Each row of a before or after table is a point. One or more steps were done to the points. Then noise was added and the rows were shuffled. The steps act on how far a point lies along the listed directions, d1 being the first. Name the steps. A step turns or swaps two directions, mirrors them in a line or flattens them onto one, adds a multiple of one to another, or multiplies one. Angles are multiples of 10 degrees, from the lower direction toward the higher: turns from -170 to 170, lines from 10 to 170 but not 90. Use the fewest steps. Two steps may share a direction if one is a turn and the other turns, adds or multiplies; they go together, in the order done. Otherwise the lowest direction goes first.
In the rows, zero is written as 128.

Directions:
(1): [196 153 122]
(2): [150  82 180]
(3): [142  77  77]
Before:
[[175 155 115]
 [243  52 159]
 [145 112  62]
 [116 140 117]
 [123 165  85]
 [205 167 175]
 [122 140 111]
 [127 127 130]
 [111 135  71]
 [162  97  51]]
After (10 x 3):
[[102 174 180]
 [107 181 198]
 [130 126 127]
 [105 103 170]
 [ 88 168 133]
 [216 100 233]
 [112 133 118]
 [104 137 127]
 [135  37 169]
 [ 77 133 134]]
Steps: turn d1 and d2 by 60 degrees; turn d1 and d3 by -160 degrees

Directions:
(1): [ 52 162  86 110 155 132 125 179  68]
(2): [125 198 111 130 149 130 218  89 156]
(3): [152 146 223 116 162 123 157 188 109]
Before (14 x 9):
[[ 96 141  82 135 125 132 127 113 104]
 [119  96 103 127 106 138  83 129 123]
 [132 142 156 130 161 119 149 155 122]
 [120 180 102 142 125 131 187  80 149]
 [188 111 157 141 101 123 131  91 188]
 [127 140 115 137 125 114 147 126 138]
 [144 137 154 110 138 120 122 144 119]
 [131 126 122 124 110 128 126 126 135]
 [116 142 147 122 142 123 152 153 119]
 [119 111  77 137 116 133 113  84 145]
 [132 154 103 148 117 141 156  98 161]
 [170 123 170 139 133 106 138 110 151]
 [112 132 165 124 146 132 117 176  92]
 [160 145 156 140 126 121 171 112 151]]
After:
[[113 123  62 152  90 134 113  66 143]
 [130 159 152 123 149 134 172 141 130]
 [140 123 139 114 130 119 103 141 115]
 [248  77 184 147  77 121 127  52 236]
 [ 73 173  83 127 145 132 156 128  90]
 [121 128 106 139 116 118 128 124 136]
 [135 155 117 136 138 134 178  87 157]
 [203  84 168 152 109 103 102  80 178]
 [ 94 115 117 125 127 129 110 156 102]
 [ 88 129 146 120 145 134  93 192  70]
 [113 101 123 132 141 122  87 157 107]
 [179  80 135 148  83 122 100  89 161]
 [140 129  96 153 100 141 131  88 167]
 [139 129 133 121 112 126 138 124 138]]
Steps: multiply d1 by 2; mirror d2 and d3 in the line at 130 degrees

Directions:
(1): [147  97 104 111 101 155 155 203 121 164 200  84  74 188]
(2): [ 98 140  56 206 146 183  87 148 144 155 151 189 166 151]
(3): [137 159  87  92 130  64 164 160 115 211 102 200 101  97]
(4): [135 132 145  83 199 102  41  77 149 170 179 130 100 160]
(5): [139  88  16  62 148 167 133  87 135 105  95 101 120 108]
(6): [154 142 141  81  50 163 105 106 129 195 149 112 216 107]
Before, 12 rows:
[[137  94  72 144 108 179 147 152 116  92 114 151 127 118]
 [178  98 125  74  58 134 165 124 114 112 144  91 118 127]
 [129 178 196 199  72 143  99 145 140 192 152 157 181 158]
 [129 122  77 128 115 101 196 187 112 133 103 165 100  81]
 [106 140 129 154 120 113 187 199 100 148 101 171 100 126]
 [136 123  75 107 159 108 131 149 138 158 121 129 112 119]
 [129 107 106 156 111 134 155 162 132  77 111 135 138  97]
 [138 132  39 148 121 140 164 193 105 165 123 172 117 126]
 [152 140  48  47 197  40 107 142 109 224 118 198  39 125]
 [147  78  79  76 141 165 145 177 124 114 168  67  54 174]
 [118 118  85 187 103 163 148 187 105 152 165 111 126 180]
 [142 106  91  92  41 174 164 186 139 113 153 110 139 117]]
After, 12 rows:
[[127 131 157 168 113  85 184 199  86 142 140 112  79 167]
 [102 122 189 181 117 156 153 153 111  66 107 103 135 136]
 [150  66 176 103 166 167  43  91 127  54 199   8  89 204]
 [128 108  97 154 109 131 157 172 129  89 116 140 133  97]
 [138 105 106 136 110 179 131 237 125 180 226 104  74 212]
 [138 101 126 121 145 140 121 147 142 110 154  65 112 150]
 [146 116 127  97  33 138 182 217 131 133 165 114 111 128]
 [144  96 160 139 120 130 178 177  97  63 139  64  72 153]
 [142  90  96 126 107 148 176 181 104  99 123 140  85 130]
 [139 187 234 134 114  39 144  94 126 142  62 163 131  91]
 [121  89 141 161  99 171 159 159 125  49 143  71 129 118]
 [169 116 109 114  39 164 142 158 120 164 181 122 150 147]]
Steps: turn d1 and d5 by -40 degrees; multiply d1 by 1.3; turn d2 and d6 by -50 degrees; turn d2 and d3 by 150 degrees

Directions:
(1): [115 169 155 206 124  84 201 155 209 139 149 159 121 115 171 171 165  72
 154 153 186 124 150 114 163  15 133  92  80 148 140 105]
(2): [114 127 146 128 143 222 100 115 185 125  81 161 123  91 144 209 195 225
 153 147  68 136  64 131 117 105 188 122 113 177  87 149]
(3): [177 150  94  97 157 166  90 171  17 125 123 171  68  85 162 147 114  79
 120 149 161 126 139 130 201 114 188 185  48 160 143 158]
Before:
[[140 187 156 165 130 174 142 152 174 100 108 174  84  71 189 217 186 140
  158 176 143 127 104 109 173  34 191 127  54 176 121 128]
 [130 162 142  95 153 134  97 151  88 138 115 161 112 100 149 143 117 115
  137 142 136 123 107 157 162 142 170 142 109 157 121 158]
 [114  93 123 106 101  88 113 109 134 118 138  61 186 173  58  64  83 175
  110  84  85 139 149 124  47 219  65 106 211  93 134 116]
 [113 125 124 137 116 147 110 101 171 134 114 110 148 124 126 130 151 146
  130 128 126 133 117 138 122 128 125  91 127 148 123 117]
 [119 151 141 198 106  50 198 122 205 134 142  95 153 146 132  77 106  82
  127 113 178 133 182 127 115 137  66  97 132 114 163  88]
 [130 139 133 145 118 125 162 143 108 132 154 131 122 123 140 114 134 125
  136 140 138 123 127 116 145 109 132 136 129 108 131 118]
 [131 106 130 102 131 178 103  98 147 125  73 136 156 108 105 165 147 210
  125 125  63 153  84 138 108 159 158 125 173 156 111 121]
 [155 152 114 115 152 105 128 160  55 131 157 119 132 137 154  98  39  71
  120 122 191 107 178 125 147 109 105 147  95 135 142 130]]
After, 8 rows:
[[135 109 135 123 124 170 121  92 176 128  74 132 160 109 116 172 165 213
  128 122  68 151  79 137 110 139 156 111 171 161 115 110]
 [117 130 147 190  97  43 200 103 215 128 144  77 173 168 110  56 105  98
  118 100 157 129 188 132 100 159  47  95 162  97 163  87]
 [171 162 118 118 164 117 132 166  35 127 161 128 121 128 171 111  43  60
  123 131 201 106 181 124 162  88 111 149  63 148 140 139]
 [ 76 116 163 168  91  71 165 106 241 123 139  73 209 177  82 102 127 180
  136 103 107 133 146 119  40 146  48  54 210 106 136  96]
 [124 133 125 136 125 130 165 141  92 140 148 127 126 122 137 108 128 120
  130 150 136 121 131 123 147 121 133 138 135 105 138 127]
 [164 167 128  96 141 191  95 144  62  85  99 156  82  79 161 169 133 154
  128 159 125 126 105 122 164 125 183 172  73 156 127 143]
 [109 115 120 139 117 145 111  97 171 126 110  97 157 132 120 125 146 153
  118 119 122 133 114 141 116 142 117  85 136 144 116 115]
 [142 171 135  86 158 145  84 162  65 139 115 180 100  83 158 143 110 102
  137 145 149 131 111 148 182 138 186 159  91 170 121 170]]
Steps: flatten d1 and d2 onto the line at 110 degrees; multiply d3 by 1.6
